Each point is reached from the start by the listed moves, each made once or not at all, plus a little noise. Is the number of moves made odd or even? Then give how often each move was made.
In the rows, 100 means zero.

Moves:
(1): [148, 142, 152, 43, 102]
(2): [119, 129, 66, 143, 110]
(3): [66, 25, 174, 118, 99]
Start: [106, 114, 105, 88, 91]
Points:
[68, 42, 179, 107, 91] => odd (0, 0, 1)
[127, 145, 71, 127, 99] => odd (0, 1, 0)
[154, 153, 159, 33, 96] => odd (1, 0, 0)

Moves:
(1): [108, 105, 106, 117, 90, 108, 94, 112, 103, 105, 101, 111, 112, 109]
(2): [100, 116, 110, 89, 87, 104, 106, 105, 111, 97, 98, 101, 103, 113]
(3): [89, 98, 124, 82, 106, 98, 107, 82, 90, 88, 100, 75, 122, 90]
(4): [87, 107, 92, 97, 108, 107, 103, 99, 87, 108, 97, 104, 101, 104]
(5): [108, 120, 97, 87, 122, 88, 97, 101, 83, 98, 91, 98, 112, 85]
(6): [108, 98, 93, 88, 103, 115, 96, 85, 109, 107, 100, 117, 110, 86]
(7): [99, 106, 106, 104, 105, 99, 112, 97, 97, 89, 98, 101, 102, 71]
(8): [104, 107, 88, 90, 105, 112, 101, 102, 81, 84, 95, 95, 107, 94]
(9): [90, 86, 98, 100, 107, 107, 119, 118, 104, 95, 101, 112, 105, 117]
(10): [99, 104, 117, 92, 83, 92, 108, 109, 81, 110, 115, 102, 119, 90]
(11): [104, 98, 106, 96, 108, 112, 89, 103, 109, 101, 110, 103, 96, 95]
Start: [107, 102, 87, 82, 107, 90, 94, 110, 100, 98, 104, 99, 116, 81]
Points:
[102, 142, 127, 13, 122, 108, 102, 93, 71, 106, 114, 100, 179, 45] => odd (0, 1, 1, 1, 1, 1, 0, 0, 0, 1, 1)
[99, 103, 81, 45, 120, 135, 111, 126, 71, 104, 123, 131, 155, 68] => even (0, 0, 0, 1, 0, 1, 0, 1, 1, 1, 1)
[115, 100, 111, 80, 102, 124, 113, 133, 103, 105, 130, 144, 161, 49] => even (1, 0, 0, 0, 0, 1, 1, 0, 1, 1, 1)
[96, 150, 131, 37, 127, 118, 130, 138, 48, 73, 110, 100, 195, 49] => even (1, 1, 1, 1, 1, 0, 1, 1, 1, 1, 1)
